Each row of a before or after table is a point. One or more steps were done to the points. Then noise was added and the rows were shuffled. The steps act on how far a point lies along the listed directions, d1 being the first. What was done? A step turns or swaps two directions, mirrors them in a line or flattens them onto one, adds a multiple of one to another, or multiplies one. Angles are multiples of 10 degrees, from the lower direction toward the higher: turns from -170 to 170, lines from 10 to 170 but not 90. Use the fewest steps. Two steps may share a direction if one is a turn and the other turns, adds or multiplies; they go together, in the order done. Otherwise the lowest direction goes first.

Directions:
(1): [-51  33]
(2): [-33 -51]
Before (13 x 2):
[[  5 -32]
 [ 21  16]
 [ -8  13]
 [  7 -27]
 [  8   2]
 [-21 -27]
 [  4 -55]
 [-15  12]
 [-17 -25]
 [ 39   3]
 [ 16 -44]
 [ -4 -47]
 [ 22 -24]]
After (13 x 2):
[[-43  -8]
 [-38 -24]
 [-16 -18]
 [-12  11]
 [-50  -8]
 [ -9 -17]
 [ 42   2]
 [ -4   8]
 [ -8 -28]
 [ 13  -1]
 [ 14 -20]
 [-31 -31]
 [ 59 -10]]
Steps: add 1 times d2 to d1

Directions:
(1): [39 48 41]
(2): [-42  55 -25]
(3): [ 47  10 -57]
Before (14 x 3):
[[ -9 -13   2]
 [ -3   9   0]
 [-20 -22   5]
 [  2   6  24]
 [ 14  -4  -9]
 [-33  23  27]
 [-21 -14  13]
 [-20   6  16]
 [ 11   0  -3]
 [ -9 -15  12]
 [-13 -12  -2]
 [  2  -4  -9]
 [-16  15  10]
 [ -1  -3 -14]]
After (14 x 3):
[[ 14  22  37]
 [ -7  -4   5]
 [ -4  31  23]
 [-10 -12 -22]
 [  0  29  35]
 [ -3  10   1]
 [ -3  61  58]
 [ -5  -3  22]
 [ -2  -4  10]
 [  4   2  26]
 [  3 -18 -22]
 [ -1  10  34]
 [ -4 -11 -15]
 [  4  -8 -12]]
Steps: add -1.5 times d3 to d1

Directions:
(1): [ 29 -11 -42  10  41 -39]
(2): [-26 -30  45  35  22 -27]
(3): [ 15 -30 -15  26 -60 -21]
Before (14 x 6):
[[-34  23  35  -6  14  43]
 [-15  13  32 -22   8  39]
 [  8  12 -15 -16  -3  20]
 [ 17  22 -19 -21  -6  11]
 [-28  11  34  -9   8  24]
 [ -6   7 -11 -12   7  14]
 [ -3  -2  23  11  -3  -2]
 [  2   1 -22  -9 -10 -12]
 [ -6  -1  15  -1  12  10]
 [-19  19  25  -6 -14  18]
 [-10 -16  10  18  13   0]
 [-15  -8  16  17  -5 -17]
 [  8  12 -17 -14   1   8]
 [-23 -12  17  -4   3  11]]
After (14 x 6):
[[ -7   0  -9  -7 -14  15]
 [ -5  11 -16 -18   9  -5]
 [ 10   7 -16 -12 -16  18]
 [ -2 -11  12   8 -12   5]
 [  7 -22   8   9 -53   9]
 [  5  -7  -5  16 -36 -15]
 [  5  13 -11 -14  -8  13]
 [  6  -9  12  17  -1 -13]
 [ 15  22 -14 -21 -15  14]
 [-11 -15  12  18  11   2]
 [ -8 -21  12  18 -43  -4]
 [-11  -7   8  16  10 -24]
 [ -9 -19   9  31 -59  10]
 [-11 -27   3   9 -13  -4]]
Steps: turn d1 and d3 by -100 degrees
